Each wall is flat, endless, passes through zero and stands at right angles to its row. A trip goes straight from one point to another. List the walls that it crosses, first one first.
In the rows, zero is written as 128.

Walls:
(1): [121, 170]
(2): [144,  80]
(3): [143, 140]
(4): [ 83, 130]
(5): [122,  94]
(6): [ 90, 206]
Trips:
[109, 207] to [180, 107] -> 4, 6, 2, 1, 5
[106,  88] to [ 97, 191] -> 6, 2, 1, 5, 3
[156,  85] to [168,  82] -> 3
[127, 196] to [175, 147] -> 4, 6
[114, 188] to [ 78, 134] -> 3, 5
[109, 173] to [132, 175] -> 4
[109, 144] to [ 91, 100] -> 5, 1, 2, 6

Walls:
(1): [154,  86,  86, 154,  90,  55, 173, 153, 135, 172, 123]
(2): [ 47, 127, 192, 206, 185, 109, 130, 124, 103, 132, 152]
(3): [ 91, 115, 132, 182, 104, 148, 156, 100, 135, 102, 155]
(4): [110, 131, 149, 144, 183, 164, 116, 146, 156, 135, 122]
Trips:
[ 84, 189,  77,  31, 149, 123, 139, 204, 145, 120, 128] to [ 37,  49, 173, 143,  76,   9, 134, 148, 184,  85, 119] -> 1, 4, 2, 3
[165,  80, 166,  84, 191,  94, 119, 153, 113, 129, 133] to [ 86,  72, 161,  61, 149, 145, 196, 157, 162, 168, 197] -> 3
[ 78,  28, 127, 135, 120, 121, 182, 206, 126,  32, 190] to [123, 143, 190, 146, 141, 144,  96,  67, 120, 122, 110] -> 4, 1
[173, 175, 138, 185, 143, 108,  53, 139, 188, 135, 113] to [ 67, 102, 227, 172, 117, 180, 119, 149, 154, 129, 105] -> 3
[153,  84, 159, 119, 105, 130, 210, 125,  84,  80, 153] to [103, 116, 124, 160, 156, 111,  82, 130, 162, 152, 107] -> 2, 4, 3
[ 67, 104, 135,  93, 207, 184, 103, 131, 118,  94, 155] to [157,  80, 173, 145, 190, 179, 151, 154, 131, 100, 132] -> none
[ 93, 124,  94, 123, 105, 153, 160, 139,  93,  90, 188] to [134,  97, 134, 129,  77, 206, 109,  77, 127, 160, 173] -> 2
[148, 202,  86, 102, 172,  40, 157, 107, 114, 142, 101] to [194,  82, 153, 153, 164,  85, 146,  58, 126, 101, 107] -> 2, 3
[ 89, 136, 105, 193, 154, 142, 199,  62, 142,  81, 147] to [ 92, 142, 147, 170, 136, 138, 177, 128, 127, 147, 110] -> 1

Walls:
(1): [157, 152, 155, 107, 167, 100, 161,  96,  84,  63, 110,  80, 144, 131, 106,
 188,  66, 105, 144, 136,  66, 104,  87, 182, 164,  83, 150, 114, 124, 107,
 103, 173]
(2): [161, 177, 125, 176, 186,  68, 187, 111,  94, 167, 141, 116, 127, 107, 143,
  99,  92, 131, 140, 168, 176, 100, 124, 100,  96,  78, 184, 147,  38, 134,
 113,  90]
(3): [147,  68, 154, 118,  99, 119, 110,  64, 187,  57, 130, 152, 171, 120,  66,
 119, 175, 138, 128,  86, 150, 107, 138, 204,  88, 135, 145, 106,  98, 120,
 160,  84]
(4): [141, 162, 135, 112, 153, 114,  86, 135, 127, 168, 126, 151, 101, 156,  87,
 136,  84, 174, 109, 130, 149,  88,  83, 143, 159,  80, 129, 138, 121, 151,
  74, 107]
(5): [123, 130,  74, 139,  85,  71, 171, 177, 147, 131, 130,  68, 126, 148, 125,
 158,  60, 162, 167,  71,  55, 115, 184,  89,  71, 103, 147, 173, 132, 104,
  97,  73]
(6): [109, 123,  93, 168, 157, 249, 125, 189, 117,  78, 165, 131, 101, 123,  90,
 126, 101, 170, 140,  70, 103,  93, 154, 155,  59,  97, 160,  84, 108, 103,
  75,  99]
Trips:
[141, 115, 159, 148, 175, 196, 115, 154, 127, 141, 222, 105,  95, 108, 125,
  88, 102, 119, 141, 114, 157, 163,  69, 116, 193, 112,  93,  81, 140,  98,
 133,  78] to [ 51,  82, 156, 173,  99,  94, 101, 139, 118, 174, 135,  79,  97, 128,  97,
  43, 157, 169, 148,  82, 178, 106, 146, 131, 119,  74, 152,  90, 123, 159,
 105, 128] -> 2, 3, 5
[116, 174, 215, 133, 134, 125,  20,  28,  91, 170,  94,  52,  81, 126, 139,
 157, 108, 130, 138,  86,  77, 140, 164,  50, 113,  72, 119, 113, 176, 137,
 141, 119] to [180, 132, 149, 181, 177,  66, 173,  90,  71, 139, 107, 148, 125, 168, 116,
 154, 180, 142,  58, 121, 173, 101, 122, 172, 149,  79, 183, 110, 151, 191,
 130, 143] -> 2, 5, 3
[149,  82, 112, 147,  98, 112,  86,  50, 126, 106,  97, 140, 112, 118,  54,
 147,  82, 191, 155,  89, 110, 145,  81, 192, 166,  88,  64, 113, 128, 176,
 153, 131] to [159, 135, 108, 181, 133, 172, 120,  61, 192,  61, 100, 118, 154, 154, 104,
 123,  69, 134, 180,  66,  66,  92, 109,  81, 172,  98,  93,  80, 160, 125,
 147,  51] -> 6, 5
[145, 146, 150, 162, 143, 153, 119,  66, 150, 148, 152, 209,  97, 197,  87,
 122, 138, 119,  55, 143, 138, 188, 144,  85, 138,  95, 131, 167, 138,  94,
 205, 140] to [134,  36, 156, 102, 136, 142,  75, 182, 139, 116, 122, 122,  87, 143, 126,
 121, 131,  97, 169, 142, 164,  40, 202, 156, 176, 147, 103, 117, 121, 144,
 215, 124] -> 4
[159,  97, 106, 160, 173,  56,  90, 124, 119, 117,  53, 112, 109, 106,  80,
 143, 123, 169, 109,  82,  72, 127,  81, 109,  97,  91, 122, 106,  86, 115,
 154, 101] to [139, 143, 108,  81,  73,  82,  72, 108, 148, 136, 118,  81,  17, 146,  70,
 130, 120, 103, 111, 163,  82, 124, 135,  94,  82, 191, 151,  61,  87,  69,
  84, 127] -> 2
[119, 135, 179,  57, 104, 103,  69, 214, 160, 110, 126,  77, 183, 203,  59,
 124, 140, 107, 153, 144, 147, 102, 108,  50, 157, 201, 155, 116, 104, 149,
 101, 115] to [123, 168, 149, 123, 153, 138, 176, 122, 140,  71, 142,  53, 170, 129, 183,
 181,  83, 115,  98,  93, 154, 142, 123,  95, 215, 115, 187, 140, 135, 127,
  86, 196] -> 3, 1, 2, 4

Walls:
(1): [140, 159, 105, 166, 139, 138, 158, 114,  86, 215, 139,  85, 158, 125,  94,
 147, 159,  94,  87, 183, 103, 157, 208, 172, 155, 177, 130, 128, 114, 128,
 160, 154, 135, 101,  84,  81, 127, 148, 115, 104, 135,  28, 101, 151, 125,
  75, 116,  39]
(2): [129, 143,  64, 153,  83, 175, 106, 188, 112,  65, 114,  82, 135, 209, 120,
 103, 146, 132, 153, 169, 143, 188, 173, 129, 191, 121, 187,  26,  95, 132,
 130, 107, 128, 136, 151, 112, 165,  70,  98, 124, 119, 130, 111, 189, 116,
 139, 157, 171]
(3): [ 96,  83, 121, 210, 180,  79,  94, 117,  61, 155, 153, 122,  58, 125, 152,
 202,  96, 126, 110, 149, 132,  77, 151,  98, 186, 123, 116, 141, 160, 168,
 119,  87, 148,  51, 115, 146, 130, 168, 139,  84,  83, 112, 114,  87, 113,
 112, 114, 176]
(4): [127,  67,  96, 148,  55,  89, 212, 109, 137, 155, 150, 149, 208,  67, 140,
 131,  58, 177, 109, 186, 151, 108, 187, 128, 128, 135, 119, 151, 155, 164,
  87, 100, 154, 129,  65, 140, 146,  95, 209, 131, 107, 120, 127, 172,  66,
 192, 123, 143]
(5): [ 94, 147, 189, 158, 113, 158, 161, 171, 161, 126, 214, 146, 181, 116, 122,
 131,  80, 100, 139, 173,  99,  76, 129, 121, 125, 154,  72, 206, 119, 104,
 158, 115, 155,  48,  91, 173,  92, 133, 172, 124, 141,  96, 111, 166, 118,
 126,  97, 220]
(6): [172,  80,  74, 137,  95,  57, 159,  94, 111, 168, 190, 139, 128, 167, 174,
  87, 145, 210, 105, 115, 114, 143,  53,  21, 122, 126,  65, 139,  98, 167,
 166, 119, 148, 193, 157, 157, 153, 117, 151, 127,  74, 131,  73, 108,  76,
 114,  92, 166]
(7): [154,  75,  80, 108, 173, 167,  81, 136,  93,  78, 111, 161,  94,  19, 144,
 183, 107,  69, 181,  93, 140, 138,  89, 148, 135,  58, 119, 173, 193, 104,
 128, 159, 200,  90, 102, 210, 151, 152,  68,  95,  84, 136, 122, 111, 130,
 107,  60, 138]
(8): [189,  99, 175, 120, 155, 141, 140, 141, 142, 126, 177, 150, 157, 154, 179,
 106,  51, 172, 109, 110, 174, 216, 181, 176, 183, 135, 176, 132,  88, 109,
 111, 122, 100, 125, 146, 105, 106, 153,  73,  79,  76, 109, 165, 130, 161,
 192, 195, 141]
(9): [136, 232, 183, 166, 143, 142, 100, 136, 191, 139,  74, 112, 163, 170, 179,
 176, 109, 143, 123,  63, 227, 117,  64, 113, 161, 168, 107, 143,  84, 148,
 115, 133, 110, 188, 171, 139, 128, 145, 138, 145,  62, 192, 179, 112, 106,
 104, 152, 197]
(10): [131, 152, 101, 100, 100, 152, 147, 138, 122, 188,  91, 112, 185, 165, 185,
 115, 107, 121, 141, 112, 122, 156, 130, 156, 101,  86, 126, 110, 120, 140,
 104,  80, 111, 114, 150,  95, 167, 113, 168,  73, 134, 137, 121,  50, 126,
 125, 155,  89]
(11): [107, 117, 166, 135, 102,  29, 136, 123, 149, 191, 151, 151, 145, 147, 184,
  94, 148,  89, 135, 157,  91,  98, 115,  73,  45, 135,  83, 113,  29,  54,
 159, 180, 170, 129, 114, 162, 157, 159, 157, 192, 141, 124, 124, 153,  54,
 122, 115, 126]
Trips:
[102, 178, 148,  32,  86, 133, 123, 112, 138,  88, 116, 164, 146, 161, 129,
 171,  91, 119, 181, 135, 125, 114,  94, 119, 185, 193,  60, 124,  47, 180,
  45, 154, 176,  59, 131, 137,  85, 132, 199, 187, 116,  98, 105, 118, 115,
 117, 127, 177] to [125, 141, 111, 167, 103,  96, 162,  92, 116, 151, 152,  52,  92, 208, 197,
 106, 100,  82,  80,  35,  78, 125, 116,  80, 141, 143, 114, 155, 104, 131,
 105, 101,  81,  90,  73, 106,  90, 141, 128,  73,  72, 188, 115, 174, 102,
 113, 107, 118] -> 10, 8, 1, 4
[133, 145, 124,  89, 141, 158, 131, 110, 131,  98,  85, 118, 131, 104, 117,
 132, 123, 147, 100, 127, 141, 182, 180, 102, 133,  94, 177, 108,  68, 140,
 145, 173, 118, 103,  71, 130, 155, 133, 133, 114, 141, 124, 136,  43, 182,
 139, 159, 161] to [109, 120, 123, 126,  94, 153, 116, 131, 103, 188, 141, 166,  97, 139, 126,
 193, 144, 157, 132, 138,  53, 126,  74,  45, 160, 218, 129, 142,  96, 125,
 106, 133, 127, 155, 131, 119,  72,  65, 142, 112, 172, 101, 149, 131, 126,
 108, 103,  20] -> 7, 2, 8, 6, 11, 10
[ 27, 129, 133, 169, 162, 139, 177, 121, 164,  61, 166, 177,  78, 109, 107,
 155, 100, 160, 182, 133,  77, 120, 107, 148, 115, 131, 124, 138, 137, 116,
 131, 134,  95,  95, 193, 139, 102,  80, 163, 132, 187, 109,  90, 165, 116,
  94, 104, 180] to [ 67, 102, 101, 116, 170, 130, 131, 153,  95, 120,  60,  38, 119, 140, 154,
 131, 211, 119, 134,  78, 120, 173, 153, 102,  89,  53,  86, 111, 191, 185,
 199, 138, 104, 128,  90, 145,  94, 133, 133,  77, 101,  68,  71, 116,  86,
  83, 146, 137] -> 2, 6, 1, 10, 5
[ 90, 123, 178, 190, 153, 111, 211,  75, 115, 133, 142, 214, 180,  62, 127,
 137, 127, 104, 106, 161,  85,  32, 168, 100, 112, 138, 133, 126, 126, 130,
 200, 124,  90, 153, 159,  72, 147, 164, 142,  57, 157,  69, 143, 147, 128,
 132, 132, 210] to [ 81,  83, 202,  77, 128, 135, 135, 101,  70, 173, 189, 147,  98, 140,  63,
 148, 156,  76,  73, 147, 157, 151, 176, 191,  98, 112, 244, 113, 134,  96,
 111, 157,  98,  12,  85, 111, 139,  22, 114, 107, 140,  82, 160, 109,  92,
 106, 179, 133] -> 6, 8, 11, 2, 10
[205, 152, 178, 148, 109, 104,  78, 167, 102, 125, 136, 113, 126, 104,  82,
 211, 170, 166, 102, 130,  96, 106,  60, 179, 120, 158, 160, 124, 127, 225,
  86, 123, 145, 129, 192, 139, 164, 102, 128,  73,  36,  46,  82, 180, 155,
 112, 186, 112] to [219,  59,  65, 161, 169, 122,  42, 213,  78, 113,  96, 136, 113,  98, 193,
 107, 118, 122, 126, 133, 102,  78,  95, 185, 146,  85, 129,  82, 229, 133,
 156, 139, 188, 175, 161, 139, 164,  97,  87,  37, 147, 119, 187, 141, 166,
  79, 130, 147] -> 9, 10, 1, 6
